Each row of a before or after table is a point. One or more steps were done to the points. Then noise was added and the rows were shuffled. The steps act on columns, c1 being the first. Name the steps. A step turns or swaps two columns, mirrors them in a line or flattens them onto one, adds a multiple of one to another, or multiplies or shifts one. Angles are multiples of 10 degrees, from the lower column toward the higher: turns from -170 to 170, lines from 10 to 170 but not 90. Use the fewest steps. Two steps may share a column if one is a turn and the other turns, adds or multiplies; they go together, in the order done. Otherwise the lowest column goes first.

Before:
[[ 23   7  29]
 [ 19  -4  35]
 [ -6  -3 -15]
 [ 16   6 -26]
 [  9 -48  -6]
 [ 34   7   9]
 [  6  -1  60]
 [ 20 -27   3]
 [  6  -8 -30]
 [ 14  -9  -7]]
After:
[[ 12  -2 -13]
 [ 28 -16   7]
 [  2   2 122]
 [  6  -7 -61]
 [ 28  17  17]
 [ 26 -43 -12]
 [ 11  13 -54]
 [ 19   2  69]
 [ -4  -2 -31]
 [ 21  16  58]]
Steps: turn c1 and c2 by 20 degrees; multiply c3 by 2

Before:
[[ 41 -12 -18  -8 -16  24]
 [ 17 -22 -41  39  10   8]
 [-11 -22   2  44 -30  -4]
 [ 36 -16  13  44  -3 -25]
 [-26 -14 -34   7  24  13]
 [-73  34   0  -4 -19 -86]
 [ 35  -2  28  36   1 -22]
 [-19   2  -6  11  26  10]
 [  6  30 -45 -10  -1  -3]
 [ -3 -14 -28  54 -11  12]
 [-32  -6  -8  77  13 -15]
 [ 12 -39  10  75 -22 -36]
 [ 42  -9  12  -3  16 -21]
 [-46 -56 -14  19 -65   1]]
After, 14 rows:
[[  9 -10 -15   7 -80  19]
 [ 22 -27  14  38   9  33]
 [ 25 -29  11  61 -11  59]
 [ 18 -23 -40   7 -32  39]
 [-47  56   1  78 -19 -33]
 [ 22 -28 -17 -25 -33   2]
 [-14  15 -44  -1 -47 -11]
 [ -9  13  -9  39   4  67]
 [ 23 -25  13  19  28 -10]
 [-10  11  -7  -5  20  16]
 [ -3   4 -34  -9 -10  11]
 [  6  -6 -28   6 -40  55]
 [  6  -6   2  18 -28  41]
 [ 16 -19  28  32  28  27]]
Steps: flatten c1 and c2 onto the line at 130 degrees; add 1 times c3 to c5; turn c4 and c6 by 70 degrees

Before:
[[ 37 -43 -19  22  33 -16 -18   3 -66]
 [ 10  28 -41 -35  -1  26 -27  41 -17]
 [ 30 -34  -7  -1  15  -2   9  62 -23]
 [ 19 -26 -32 -11  32  22  15 -19 -59]
 [-11 -47 -37  16 -50  68   2  37   4]
 [-29  20  33 -18  27  48 -23   3 -43]
 [-14 -13  32 -33  22  54 -35   6   6]
 [ 20  32 -12  24  -7 -16   8   8 -32]
 [ -5 -37  22  14  -1  40 -11  -2 -53]
 [ 26  -1 -11 -42 -48  45  17  -1  17]
 [-30  24 -17   3 -23 -19  21 -16 -15]
 [-18 -26 -45 -29 -51  46  -8 -22 -71]]
After, 12 rows:
[[-18 -26 -72  -8 -50 -55   4  -1 -71]
 [ 21 -27 -61  -5  32 -26  19 -11 -58]
 [ 38 -43 -47  -7  31  28 -13   8 -67]
 [-28  19   0 -17  27 -49 -19   9 -42]
 [-30  24 -47  10 -24  15  24 -12 -13]
 [ 12  28 -74  10   1 -42 -37  23 -16]
 [-14 -12   1  -9  22 -62 -27  17   2]
 [-12 -47 -66 -55 -49 -42 -15   9   5]
 [ 32 -33 -37   3  14   1 -20   9 -22]
 [ 28  -2 -41   4 -47 -64  16  -5  15]
 [ -6 -38  -9 -37   1 -25  -7   5 -51]
 [ 19  32 -42  -9  -8  28   5  -2 -32]]
Steps: shift c3 by -30; turn c4 and c6 by 140 degrees; flatten c7 and c8 onto the line at 150 degrees

Before:
[[ 40   9 -27   5 -54  14  36 -10  36 -39 -41 -22]
 [-14 -11  36   0  21 -14  35 -43  -7  35  33  -6]
 [-11  16  22  11  25 -49  23   4  27 -16 -38  21]
 [ 29  33  35 -59   6  43 -46 -75   6 -17  32   1]
 [-10  31   9  -1 -46  18 -11  -2  32  -6 -39  37]
 [-20  -2   7 -10  26 -20  24 -40 -52  33 -28   9]
 [-35  22   2  30  32   2  10 -12  -6  34  20 -13]
 [ 26  20  -6  50 -25 -12 -21 -25  27 -35 -59   3]
 [-10  66  52 -75 -17  27 -56 -80  22  -4  -2 -51]
 [ 26  30  32 -18 -15 -23  -6 -37 -19  53  37 -13]
 [ 14  63  39 -35  34   9  19 -34 -54  24  36 -15]
 [-57   5 -17  46  -3 -71  37  -6 -23 -29  -7  32]
 [-32  19 -71   8  24 -71  14 -17  32 -17 -44  36]
 [ 10   1   4 -29 -30   6 -59  25  13 -43 -40 -16]]
After:
[[ 11  -7  24   5 -15  10   7 -43 -20  36  14  34]
 [-24   4   3  -3  14   3  -1 -41 -59  33 -26  48]
 [ 27  61  29 -35  10  17   9 -35 -67  25  31  25]
 [-23  25   8 -12  14   6   4  -3  52  -7 -29  76]
 [-16  -4  -2   4  -2 -16 -17 -28  35 -34 -20  41]
 [-37   9 -54  -5 -38 -35 -32 -16  11 -14 -40  75]
 [ 27  28  22 -16  24 -16 -15 -34  -9  54  34  29]
 [ 31  50  24 -28  -7   3   1 -77   3 -16  31  39]
 [-25 -14 -12  10  19 -26 -22  -7 -17 -27 -30  70]
 [ -7   2   1  -1 -22   6   1 -14 -22  34  -6  27]
 [ -4   4 -18  -3  17  26  23 -13  61 -41  -3  19]
 [-16  12   3  -8  13 -26 -22  26  28 -41 -20  20]
 [ -5  84  39 -46   0 -14  -7 -81  26  -2  -9 -13]
 [-21   7  18  -3 -37 -15 -17   5   7 -16 -32  59]]
Steps: flatten c1 and c11 onto the line at 50 degrees; flatten c2 and c4 onto the line at 150 degrees; multiply c3 by 0.7; mirror c5 and c9 in the line at 110 degrees; flatten c6 and c7 onto the line at 40 degrees; shift c12 by 40

Before:
[[-19  14  -5  46  85  -4  -9  -7   7 -33 -44  -1  23 -38   4  53 -13  16]
 [ -7   3  -1  57  49 -27  29  34  37 -30   5  48  21 -58   3  39 -13  -7]
 [-21  -5  15 -22 -10  34  12 -16   0  14  44  17   0   4  -2 -36 -12  48]
 [-19 -11  26   6  -5  26   3  36   4 -18   2 -28   4 -13  -9 -10   1  44]
 [-37 -29  37   8 -51  14  10 -23 -27   9 -33  12  20 -25  24   3 -21  12]
 [-38   5  -1  23 -60   4 -69 -16   9 -19  46  52   6   3  18 -20  65 -12]
 [ -2 -11  15 -10  18  46  60  -8  26 -19 -19 -32 -20  -8  20   5 -10  19]
 [-35   8   6  23 -12   1 -44  29 -24 -27   7  87 -27  24  49  -6  47 -11]
 [-68  -5 -28  11 -53 -44 -79   0  -2 -41  37  36 -23   3  85  -4  42  29]
 [  5 -15   1   4   8  19   0  10  12  28   5 -20  -7 -24  36 -35   3  23]]
After (10 x 18):
[[ 11   2  23  -5  20  47 -65 -11 -14 -15 -22 -30  -7   9  16   5 -11  29]
 [ -1 -40  -2  23 -28   4  53 -18 -38 -17  46  52 -13 -49 -29 -20  62 -13]
 [ 20 -65 -33  11 -28 -45  67   2 -88 -38  39  36 -14 -42  10  -1  40  38]
 [ 15   5  -2   7  24  20  -1  11 -37  18   4 -21  22  -5  10 -38   3  22]
 [ 16 -14  33   3   9  25  -5  37   4 -34   2 -27  22 -11  -7  -5   0  27]
 [-12 -20  -8  49  78  -3   7  -7  -9 -40 -42  -3   5  59  -9  52 -13  -4]
 [  9 -16  16 -23  -5  32  -7 -16   4  -4  41  14  37  -6   2 -34 -13  30]
 [ 35 -34  46   8   1  14   4 -25  -7  -1 -35  12  24 -57  35   6 -24 -10]
 [ -3  -7  -2  55  73 -30 -45  33 -14 -31   7  49  -9  13 -12  42 -15 -23]
 [ -2 -33  11  23 -26  -3  53  26 -41 -10   4  88 -36   3  23  -6  49  14]]
Steps: turn c1 and c2 by 100 degrees; multiply c3 by 1.3; turn c5 and c14 by 60 degrees; turn c7 and c9 by 150 degrees; turn c9 and c15 by 60 degrees; turn c13 and c18 by -50 degrees; turn c10 and c13 by 30 degrees

Before, 13 rows:
[[  -9  -16   36  -26   21   12  -32   10  -15   15   32   29   44   13
     6  -24  -13  -10  -10   16  -15   18   17   30   43   11   25   -4
    18  -25   24   68]
 [ -34   -4   -8  -25   80    3   56   25  -21   44   -4   13    6   23
    -1  -14  -11    6  -48  -22  -21  -15   11  -17    6  -56   15  -12
   -35   48   14   82]
 [   1   25   14   38  -21   21  -19   33   14   42  -21   28   28   19
     1   -2  -22   14   -3  -28   12  -14    0    1   37    6   22   47
   -38  -28    1  -31]
 [ -23   15   33    4   41   29  -22  -31  -20  -36   -3   19 -121  -13
     7   -3  -13   33  -31  -21   -4    2   17  -10   41    9   24   26
   -12  -24   16  -24]
 [ -36  -21   28  -28  -18   14  -16   -8   -1   27   13    9   33  -27
   -80   23  -33   10  -19  -19   11  -16  -26  -25   31    1  -62   50
   -37  -36   20   52]
 [ -33   -9   32    3   60   10  -43   14   23  -80   -3   24   30  -21
    -9  -15  -40  -15   11  -25   12  -14  -68   -9  -10    7  -16 -101
   -32  -21    5    0]
 [ -28  -16   26   20  -20   33  -25    3  -20   33   -5    3   16 -108
    -3    9  -72   84  -32  -36  -22   -3    7   39  -32   -8   29    8
   -11   50   23  -13]
 [  16  -21   11  -26   -1   11   17  -18  -28    0   20   14   37   15
   -23  -21  -49   -2    5  -11   -2  -25   30  -26   13  -31  -16  -34
     3   -5   23  -24]
 [ -17  -14   27  -19  -26   14  -30    6  -19   18  -16   24  -48   28
     8   -8  -11   22    8  -26  -30   44  -12   64   25   14   19   49
   -25  -23  -29  -36]
 [  65   11   24   -6    7   20  -35   32  -31   40  -22  -21   32  -25
   -27   47   -2    5  -24  -35    6    1  -20  -26   26   20   -7   22
    56   -6   18   -7]
 [   5  -17  -20  -10  -16   24  -27   28  -33  -54  -27    6   32    4
    -2   -6    1   29   -5  -17   -4  -13   13    9   35   11    6  -14
   -27  -13  -57  -26]
 [ -16    2   -3  -20  -25    9   -1  -39   -3  -39  -12  -46   38   11
     4  -21  -18   -5   11  -13   12  -19   16  -27  -16  -25   25   18
   -25  -25   28  -18]
 [ -22    6    5    0  -25   17  -40    7  -25    6  -25   -7   35    4
     4    2  -28  -16   -6  -32  -30  -10  -21  -22  -80  -33    5  -37
    43  -23   -1   -6]]
After, 13 rows:
[[ -19  -14    6    4  -29   34  -38   10  -22    5  -24   -1   32  -34
     5    5  -35  -13  -11  -31    6   -8  -22  -16  -74    4    2  -38
    46  -24   -3   18]
 [   4  -37   17   36  -20    0  -19   45    8   44  -20   19   24    5
    -1   -4  -27   17   18  -31   23  -13   -1   -1   38   19   18   49
   -39  -14    4    0]
 [  13   14   10  -23    0    6   19    4  -26    0   23    7   36  -27
   -21  -16  -50   -2   14  -11   13  -30   28  -38   17   18  -15  -40
     5  -12   24    5]
 [ -34    3   27  -31  -16  -14  -18  -39   -5   24   12   26   34    2
   -80   20  -33   10   -9  -24   22  -21  -27   22   33  -29  -64   52
   -40  -40   19   37]
 [   4    9  -17  -14  -11   12  -25   38  -31  -54  -29   13   34    4
     0   -8    4   28    8  -14   23  -15   12    4   32    1   10   -7
   -31  -18  -53   -4]
 [  66  -16   24   -5    3   -7  -34   26  -31   42  -24    3   33   17
   -29   46   -6    3  -31  -28   19   -1  -22   -1   24  -26   -5   20
    55   -5   19   30]
 [ -19  -21   35    5   42   14  -19   -6  -19  -36    1   34 -121    9
     6    3  -10   31  -10  -21   29    8   19  -39   42  -10   24   27
   -11  -15   19  -16]
 [ -19   -3   -2  -17  -24  -15   -4  -14   -3  -34   -9  -36   37  -27
     3  -26  -18   -5  -25  -19   14  -16   23  -48  -20   12   27   20
   -26  -21   26    6]
 [ -34    0   31    3   59  -13  -44    8   20  -82    1    9   24    8
   -13  -13  -39  -14   23  -23    9  -18  -67    4   -6  -19  -21 -102
   -33  -21    6    9]
 [ -32   16  -11  -31   79   19   56  -32  -19   43   -3   44    7  -53
    -1  -15   -8    7  -19  -24    2  -13    9   59    5   24   17  -17
   -32   40   17   53]
 [ -31   37   23   17  -20   29  -24    9  -24   30   -9   33   19   -5
     0   12  -78   88  -21  -38   31   -1    5   11  -38 -104   28    7
    -9   42   23  -38]
 [  -8    6   32  -25   24   19  -33  -39  -17   14   32   24   45   12
     9  -25   -9   -8   17   16   14   15   13   64   40   11   31   -2
    14  -25   20    1]
 [ -13    4   24  -20  -23   33  -24   22  -19   19  -16    8  -50   15
     7   -5   -9   18   27  -26   11   43   -5    9   23   30   17   50
   -23  -31  -31  -67]]
Steps: mirror c2 and c30 in the line at 80 degrees; turn c6 and c21 by 80 degrees; turn c8 and c32 by 40 degrees; turn c24 and c32 by -60 degrees; turn c12 and c19 by 50 degrees; swap c14 and c26

Before, 8 rows:
[[  17   -9   16  -12    6   53   31  -25   11   12    9   34   -8    2
   -47   26  -14  -16   -4   -5   49   41   -9   -4   -1   -5  -26   33
    11   22   22   21  -15  -19   13   27  -19   -6    2   -2  -34  -34
   -27   -3  -74  -12    3  -19   17   -5   33   29  -23  -24   41   -9
    65   49   15   13   -6   -7   10  -23]
 [   8  -33    3    3   33    3   86  -36  -26   19    4   -4   18  -14
     1   11  -19  -19   32   11  -16   -9  -19   -3  -16   22  -13    9
     4    4    7    8   -1  -11   -5   17   18  -13    2  -28   -3  -19
   -28  -20   21   12  -10  -44   16  -17   44  -19  -18  -20   15   -8
    -2  -20    0    3  -17   -8    2  -25]
 [   3  -30   14   14   24   -3    4   13  -29 -101   -5   34  -13   10
     8   18   12  -35  -76   -8   -6   58   36  -17   28    3  -26   15
   -11  -33   14   14  -12  -32   11  -30  -29   -4  -14  -25  -59  -16
   111  -17   -3   -5  -14    2   17  -14  -35   26    8   -6 -117    1
    -5  -27    2    7    9  -24  -24   43]
 [  33  -31  -32   54    6    5   17   22  -28    8   12   26  -25  -18
   -44   24    9    1   23   20  -14   -1    9    9   -4   32   14   17
     9   28   14    2  -68  -39  -27   16  -35  -21    2   16   -4  -18
   -28  -17   15   11   65   34    6   -5   35   29  -14  -35   33   -8
   -28   46    6  -33  -23   -9   12   13]
 [  18  -30   16   55   30   38   26   23   -4  -14   11   -9  -15    7
   -50   15   -1   -7   33   14   11   38  -12  -13  -16   18   -8   -1
    16   18   21    0  -13   -6    2  -27  -34   -3    9  -12   -1   -7
   -16    6   24    6    4  -14    5  -25   43   35  -13   82   42   42
   -21   42   20  -21    7  -36    9   -4]
 [   6  -13   13  -11   -2    3   17   20  -21   17  -16  -55  -23  -10
   -13    7   -1   -1  -16   15  -16   12   -8   15   -6   -3  -25   18
   -32   25   -4   17   -4  -34  -23    9   43   -6   -7  -30   -3 -121
   -19  -10   10  -20   -1  -14  -18  -27   25  -18   -2  -27   45  -16
   -31   38  -29    2    7   -7    1   19]
 [  17   -7   15   77   -2  -11    6   -4   33   21   11   27  -26   12
    25  -18   18   -3   40   18   36   31    3   -5  -15  -44   15   26
    11    9   15   -5   -5  -34    3  -24    1   -9   13   45   -7   -9
     0  -13   -9  -16    6  -36   -5   -8   48    9  -13   -4   19   25
    -6   39   10   43  -17  -63  -17   -7]
 [  11  105   17  -11   38   43   26    8  -24   -4    8  -43   13  -11
   -15   22  -39    1  -25  -18    4   -3  -10   -8   15    4  -13   34
    13    0  -39    5   -2   15   30  -10   -5  -20   14  -19  -13   -6
   -22   -8  -18   14    0  -43    7  -35  -10   27  -23   59   32   34
    -7   36    1    8  -88   -1    9  -26]]
After (8 x 64):
[[  17   -7   15   77   -2  -11    5   -4   33   20   11   27  -25   12
    26  -17   18   -4   40  -14   36   32    3   -5  -14  -63   15   -4
    11    9   15   -5   -5  -35  -28  -25    1   -9   13   45   -7  -14
     0  -13  -11  -16    6  -36   -5   -8   47    9  -12   -4   19   25
    -6   40   11   43  -18  -43  -18   -7]
 [  18  -29   15   55   30   38   27   24   -4  -14   10   -9  -15    7
   -49   15   -2   -7   32  -11   11   36  -13  -13  -16  -36   -8  -30
    16   19   20   -1  -13   -7  -29  -27  -34   -2    8  -12    0  -11
   -16    7   24    6    3  -14    6  -25   43   35  -12   82   43   42
   -21   41   19  -22    8   18    9   -4]
 [   4  -30   15   14   25   -3    4   14  -30 -102   -4   34  -12   10
     8   19   12  -35  -75   13   -7   58   36  -18   28  -24  -24  -15
   -11  -32   14   15  -11  -32  -20  -31  -28   -4  -13  -25  -58  -12
   111  -18   -4   -5  -15    3   16  -15  -35   25    7   -6 -117    1
    -5  -28    2    7   11    3  -24   42]
 [   8  -33    3    4   33    3   87  -36  -26   19    4   -4   19  -14
     0   10  -20  -20   32   -4  -17   -9  -18   -4  -15   -8  -14  -22
     4    4    7    8    0  -12  -36   17   19  -14    2  -28   -4  -22
   -28  -20   19   12  -11  -44   17  -16   43  -19  -19  -21   15   -9
    -1  -20   -1    3  -16   22    1  -25]
 [  17   -9   15  -11    6   53   31  -25   10   12    8   35   -8    1
   -47   27  -14  -17   -4   15   50   41   -9   -5   -2   -8  -27    2
    12   22   22   21  -15  -20  -16   28  -18   -6    1   -2  -34  -29
   -27   -3  -74  -12    3  -19   18   -5   34   27  -24  -24   42   -8
    64   50   15   13   -6   -6    8  -23]
 [  33  -31  -31   54    5    6   17   21  -28    8   12   26  -26  -18
   -45   24    9    0   23  -12  -14   -1   10   10   -4   -9   13  -13
     9   27   15    2  -68  -39  -58   16  -35  -20    2   16   -3  -23
   -28  -17   14   12   66   33    6   -6   35   29  -13  -34   34   -8
   -28   46    5  -32  -23   32   12   13]
 [   6  -13   13  -11   -1    4   17   20  -20   18  -15  -55  -23  -11
   -13    8   -2   -2  -16   27  -16   12   -8   16   -6   -7  -25  -11
   -31   25   -4   17   -4  -33  -53    9   42   -5   -6  -29   -3 -118
   -19   -9   10  -18   -1  -14  -17  -28   26  -18   -3  -27   45  -17
   -30   39  -29    2    7   -4    1   20]
 [  12  104   16  -11   39   44   26    9  -25   -5    8  -43   13  -11
   -15   22  -39    2  -25   19    3   -3  -10   -8   14   -1  -13    5
    13    1  -39    5   -2   14    0  -10   -5  -20   14  -19  -13   -1
   -21   -9  -18   14    1  -44    8  -35  -10   26  -23   60   33   34
    -7   35    2    7  -88    4    9  -25]]
Steps: mirror c20 and c42 in the line at 100 degrees; swap c26 and c62; shift c28 by -30; shift c35 by -30
